Every row gives one point. The points of each table are mixes of a few directions, plus a little noise. How many directions does each table use, and how many do they share? Where both have some left over, give the other angles between the two spaces (their principal angles), to ten degrees, smallest first.

First:
[[-0.84 -0.40 -0.25]
 [ 0.25  0.56  0.16]
 [ 0.58 -0.21  0.07]
 [ 0.01  0.05  0.01]]
Second (5 x 3):
[[-0.40  0.36 -0.32]
 [-0.65  0.18 -0.30]
 [ 0.56  0.09  0.12]
 [ 0.34 -0.70  0.50]
 [ 0.14  0.08  0.00]]
Directions: first 2, second 2, shared 1; angles 40

First (7 x 6):
[[-0.28  0.11 -0.08 -0.06 -0.08 -0.11]
 [ 1.66 -0.62  0.42  0.36  0.45  0.63]
 [-0.20  0.07 -0.06 -0.05 -0.05 -0.07]
 [-0.59  0.22 -0.15 -0.13 -0.16 -0.22]
 [-0.42  0.15 -0.10 -0.10 -0.12 -0.15]
 [ 0.50 -0.19  0.13  0.11  0.14  0.20]
 [-0.66  0.26 -0.18 -0.14 -0.18 -0.26]]
Second (9 x 6):
[[-0.34  0.12 -0.16  0.12 -0.03 -0.09]
 [ 0.59 -0.20  0.28 -0.20  0.04  0.16]
 [ 0.20 -0.07  0.09 -0.06  0.02  0.05]
 [-1.44  0.49 -0.68  0.48 -0.10 -0.39]
 [ 0.21 -0.07  0.10 -0.07  0.01  0.05]
 [-0.84  0.29 -0.40  0.28 -0.06 -0.22]
 [ 0.50 -0.17  0.24 -0.17  0.04  0.13]
 [ 1.21 -0.42  0.58 -0.41  0.09  0.33]
 [-0.08  0.03 -0.04  0.03  0.00 -0.02]]
Directions: first 1, second 1, shared 0; angles 30

First:
[[ 0.49  0.16 -1.04 -0.38  0.55  0.45  0.44  0.42  0.74]
 [-0.29 -0.09  0.61  0.23 -0.32 -0.26 -0.26 -0.24 -0.43]
 [ 0.29  0.09 -0.62 -0.23  0.33  0.27  0.26  0.25  0.44]
 [-0.45 -0.15  0.96  0.36 -0.51 -0.42 -0.41 -0.39 -0.68]
 [ 0.39  0.13 -0.82 -0.30  0.44  0.36  0.35  0.33  0.59]
 [-0.21 -0.07  0.44  0.16 -0.23 -0.19 -0.19 -0.18 -0.32]
 [-0.01  0.00  0.02  0.01 -0.01 -0.01 -0.01 -0.01 -0.02]
 [-0.21 -0.07  0.44  0.16 -0.23 -0.19 -0.19 -0.18 -0.31]]
Second:
[[-0.08 -0.14  0.15 -0.02 -0.19 -0.02  0.07  0.03 -0.10]
 [ 0.44  0.75 -0.85  0.19  1.07  0.13 -0.39 -0.20  0.57]
 [ 0.03  0.06 -0.07  0.02  0.10  0.01 -0.03 -0.03  0.06]
 [ 0.28  0.50 -0.56  0.14  0.71  0.09 -0.26 -0.12  0.38]
 [-0.46 -0.76  0.87 -0.21 -1.08 -0.12  0.39  0.19 -0.58]
 [ 0.01  0.01 -0.03  0.01  0.02  0.00 -0.01  0.01  0.01]
 [-0.24 -0.42  0.47 -0.10 -0.61 -0.07  0.21  0.11 -0.32]]
Directions: first 1, second 1, shared 0; angles 50

First, 11 rows:
[[ 0.07  0.03  0.36 -0.27 -0.13  0.33  0.33  0.08  0.54 -0.40  0.01 -0.09]
 [-0.59  0.23  0.16  0.33  0.42 -0.30 -0.36  0.67 -0.10  0.48  0.28 -0.29]
 [-0.63  0.31  1.07 -0.18  0.16  0.42  0.29  0.97  0.99 -0.34  0.42 -0.48]
 [ 0.05  0.07 -0.60  0.29  0.28 -0.42 -0.39 -0.08 -0.31  0.46 -0.14 -0.04]
 [ 0.15 -0.21  0.26 -0.23 -0.42  0.30  0.29 -0.29 -0.15 -0.34  0.03  0.32]
 [-0.45 -0.11  0.21  0.27  0.01 -0.22 -0.26  0.21 -0.79  0.37  0.28  0.18]
 [ 0.23 -0.13 -0.19 -0.07 -0.20  0.02  0.05 -0.36 -0.24 -0.07 -0.12  0.22]
 [-0.26 -0.12  0.06  0.19 -0.04 -0.20 -0.21  0.07 -0.69  0.27  0.17  0.20]
 [ 0.59 -0.06 -0.85  0.01  0.05 -0.19 -0.10 -0.61 -0.03  0.07 -0.45  0.08]
 [-0.36  0.12  0.28  0.08  0.16 -0.04 -0.07  0.41  0.08  0.10  0.19 -0.18]
 [ 1.16 -0.11 -0.79 -0.46 -0.28  0.31  0.42 -1.04  0.68 -0.59 -0.69  0.15]]
Second:
[[-0.37  0.13 -0.56 -0.13  0.26  0.11 -0.18  0.09 -0.04  0.18 -0.41 -0.26]
 [ 0.65  0.75  0.40 -0.31  0.06  0.45  0.01 -0.09  0.17  0.52 -0.12  0.33]
 [ 0.17 -0.60 -0.20  0.00 -0.43 -0.22 -0.05 -0.45 -0.06  0.00 -0.38 -0.28]
 [ 0.38  0.36 -0.17 -0.14 -0.79 -0.07  0.07 -0.64  0.34  0.22 -0.07  0.55]
 [-0.27 -0.76  0.60  0.47  0.09 -0.27 -0.05 -0.47  0.13 -0.84  0.44 -0.25]
 [ 0.16  0.23 -0.37 -0.31  0.33  0.23  0.06  0.75 -0.35  0.53 -0.38 -0.20]
 [-0.27  0.62  0.37  0.21  0.39  0.10  0.24  0.36  0.37 -0.60  0.92  0.60]
 [-0.08 -0.47 -0.33  0.12  0.22 -0.18  0.37  0.46  0.03 -0.74  0.26 -0.15]
 [-0.36 -0.25  0.27  0.09 -0.14 -0.14 -0.46 -0.01 -0.59  0.73 -0.27 -0.34]]
Directions: first 3, second 6, shared 1; angles 50, 50

First, 10 rows:
[[ 0.06 -0.38  0.76  0.01  0.24 -0.29 -0.55 -0.20 -0.48  0.48  0.14 -0.17
   0.40 -0.43 -0.05 -0.19  0.10 -0.06  0.20  0.87]
 [ 0.03 -0.38  0.46 -0.05 -0.08  0.10 -0.19 -0.35 -0.25  0.28 -0.08 -0.19
   0.11 -0.16  0.08 -0.15  0.37  0.22  0.09  0.40]
 [ 0.15 -0.60  0.69  0.00 -0.03  0.02 -0.14 -0.28 -0.47  0.59 -0.22 -0.43
   0.37 -0.32 -0.06 -0.29  0.49  0.43 -0.16  0.17]
 [-0.46  0.41 -1.00 -0.27 -0.38  0.57  0.24 -0.18  0.81 -0.96  0.23  0.58
  -1.22  0.60  0.50  0.22 -0.13 -0.08  0.39  0.00]
 [ 0.36  0.00  0.66  0.04 -0.15  0.22 -0.12 -0.67 -0.28  0.13 -0.40 -0.12
   0.63  0.06  0.17  0.21  0.47 -0.06  0.38  0.69]
 [-0.38  0.38 -0.92 -0.12 -0.05  0.09  0.15  0.31  0.60 -0.64  0.37  0.46
  -0.85  0.31  0.16  0.10 -0.46 -0.22  0.09 -0.26]
 [ 0.13  0.25 -0.16  0.27  0.45 -0.69  0.08  0.87 -0.15  0.26  0.15 -0.08
   0.51 -0.28 -0.58 -0.01 -0.66 -0.30 -0.53 -0.74]
 [ 0.09 -0.04 -0.03  0.08  0.00 -0.07  0.19  0.19 -0.05  0.14 -0.13 -0.15
   0.18 -0.03 -0.17 -0.06  0.02  0.14 -0.29 -0.51]
 [ 0.04 -0.18  0.18  0.15  0.35 -0.52 -0.13  0.50 -0.30  0.46  0.14 -0.22
   0.35 -0.40 -0.39 -0.23 -0.28 -0.03 -0.39 -0.28]
 [-0.03  0.50 -0.66 -0.10 -0.38  0.52  0.44 -0.21  0.55 -0.71 -0.18  0.34
  -0.46  0.62  0.30  0.36  0.07 -0.07  0.22 -0.29]]
Second:
[[-0.34 -0.64 -0.12 -0.39  0.49  0.54  0.08 -0.41  0.46  0.32 -0.20  0.02
  -0.88 -0.19  0.35 -0.34  0.28  0.49 -0.24  0.08]
 [ 0.25  0.70 -0.46  0.14 -0.16  0.00  0.43  0.21  0.17 -0.37 -0.17  0.12
   0.31  0.39 -0.09  0.36 -0.32 -0.30 -0.06 -0.67]
 [ 0.13 -0.23  0.60  0.08 -0.28 -0.28 -0.41 -0.12 -0.66  0.29  0.24 -0.29
   0.50 -0.26 -0.08 -0.20  0.14  0.05  0.18  0.46]
 [-0.43 -0.65  0.22  0.04  0.69 -0.21 -0.28  0.39  0.45  0.16 -0.03  0.22
  -0.63 -0.33 -0.23 -0.08  0.23  0.11 -0.15  0.53]
 [ 0.33  0.65  0.04  0.31 -0.56 -0.41 -0.04  0.26 -0.45 -0.33  0.21 -0.03
   0.79  0.23 -0.23  0.29 -0.28 -0.43  0.26 -0.12]
 [-0.03  0.18  0.13 -0.06 -0.90 -0.07 -0.48 -0.35 -0.59 -0.35  0.69 -0.03
   0.08  0.11  0.29 -0.11 -0.04 -0.13  0.70  0.71]
 [ 0.29  0.20 -0.40 -0.19  0.27  0.53  0.72 -0.30  0.26  0.26 -0.61 -0.19
   0.14  0.16  0.16  0.01 -0.06  0.22 -0.53 -1.06]
 [ 0.25  0.13 -0.21  0.06  0.59  0.13  0.62  0.21  0.37  0.28 -0.68 -0.08
   0.27  0.04 -0.22  0.16 -0.07  0.06 -0.65 -0.97]
 [-0.46 -0.35  0.20  0.00 -0.14 -0.24 -0.63  0.12  0.01 -0.26  0.56  0.26
  -0.59 -0.14  0.04 -0.10  0.13 -0.07  0.48  1.05]]
Directions: first 4, second 4, shared 2; angles 40, 60
